Rows are points. To make a cloud, some directions were put in groups of two or more. Within a group, all points are equally far from the middle, so they leave a hole (a ring in 2 directions, a hollow ball in 3). The other directions are filled evenly. Then the cloud was stretched, turned, moved and blurred a little. How many holes are there, and how many directions does each take, smallest first?

Cloud (14 x 2):
[[-0.3  3.9]
 [-2.7 -0.4]
 [ 3.3  6.7]
 [-0.3  6.4]
 [ 1.5 -1.4]
 [-5.2 -4.4]
 [-6.5 -4.0]
 [-6.3 -3.2]
 [-4.2 -7.7]
 [ 4.0 -2.7]
 [-8.4 -0.2]
 [-1.6 -2.7]
 [ 0.6  5.6]
 [-6.3  2.1]]
Holes: 0

Cloud (14 x 2):
[[ -3.6   0.3]
 [ -1.6   8.3]
 [ -5.7   6.4]
 [ -5.5  -4.4]
 [  4.6   1.0]
 [ -1.5   5.1]
 [  3.9   1.3]
 [ -3.8  -2.6]
 [-10.1   0.4]
 [  1.9  -1.7]
 [  1.5  -1.0]
 [ -4.4  -4.8]
 [ -7.9  -1.7]
 [  1.0   4.4]]
Holes: 0

Cloud (21 x 3):
[[ -1.3  -3.0   8.9]
 [  0.3  -1.4  -1.7]
 [  0.9   3.9  -1.5]
 [ -6.9   4.4   4.9]
 [  1.5   0.3   9.3]
 [ -2.3  -0.7   9.5]
 [ -9.1  -7.2  -2.5]
 [  2.3  -5.3  -0.6]
 [ -4.5   2.0  -2.5]
 [ -2.0  -6.3  -0.1]
 [ -2.4  -4.0   2.8]
 [ -1.7  -3.3   2.6]
 [ -4.7   1.8   4.5]
 [  5.0   1.1  -1.9]
 [  4.6   2.7   2.0]
 [  2.6   0.2  -2.7]
 [ -4.6   5.8   5.5]
 [ -2.3 -10.0  -0.8]
 [ -8.6  -5.6  -4.0]
 [ -0.4   0.5   0.8]
 [  6.8   5.3   2.6]]
Holes: 0

Cloud:
[[-6.8 -1.2 -1.3]
 [ 1.3 -4.9  8.3]
 [-0.8 -1.2 10.5]
 [ 2.6  6.2  3.4]
 [ 0.1 -4.9  5.7]
 [ 0.1 -5.1  0.7]
 [-1.9 -3.1 -5.1]
 [-2.3  7.0 -4.3]
 [ 6.3  1.3  1.2]
 [-4.2  2.8 -2.4]
 [ 7.9 -2.6  2.5]
 [-3.5  6.3  0.5]
 [-6.2  0.0  3.6]
 [ 2.3  6.6  5.6]
 [-3.8  0.0  6.5]
 [-7.9  0.5 -0.7]
 [-2.3 -5.6 -2.7]
 [-3.3 -5.4  2.6]
 [ 5.1 -3.8  1.3]
 [ 7.4  0.2  3.1]
 [ 4.9 -3.6 -3.4]]
Holes: 0

Cloud, 28 rows:
[[ 7.6  6.1 -0.8 -4.2]
 [-3.2 -1.7  4.1 -6.1]
 [-1.2  3.3 -2.3  4.2]
 [ 6.7  2.7  4.5  0.9]
 [-4.4 -0.9 -4.6 -8.7]
 [-0.6 -6.5  4.4 -2.0]
 [ 2.3 -1.1 -9.2 -1.0]
 [-3.3  4.3 -3.5 -7.0]
 [-3.8 -5.2 -4.2  3.3]
 [-5.1 -3.3 -7.9  0.3]
 [-0.6 -7.2 -6.1 -1.3]
 [ 1.0  7.5 -4.0 -3.0]
 [-5.2  2.6 -4.9  0.5]
 [-2.3 -2.9  5.1 -1.6]
 [-1.6 -3.0  4.5  1.1]
 [-0.7 -8.6 -1.1 -1.4]
 [ 5.7 -1.6  1.9  3.9]
 [ 8.0  4.0 -3.4 -4.2]
 [ 5.6 -5.3  1.6  1.0]
 [-1.9  4.4  0.5  1.3]
 [ 4.1 -0.1  4.3 -9.3]
 [ 8.7 -0.5  3.0 -1.2]
 [ 2.2  6.1  2.3  0.6]
 [ 6.8  2.5  5.1 -6.6]
 [-4.5  3.1 -2.8  1.2]
 [-4.9 -0.1 -3.5  3.2]
 [ 7.0  2.1 -1.1 -8.3]
 [ 8.7  0.2 -2.4 -3.3]]
Holes: 1 (4)
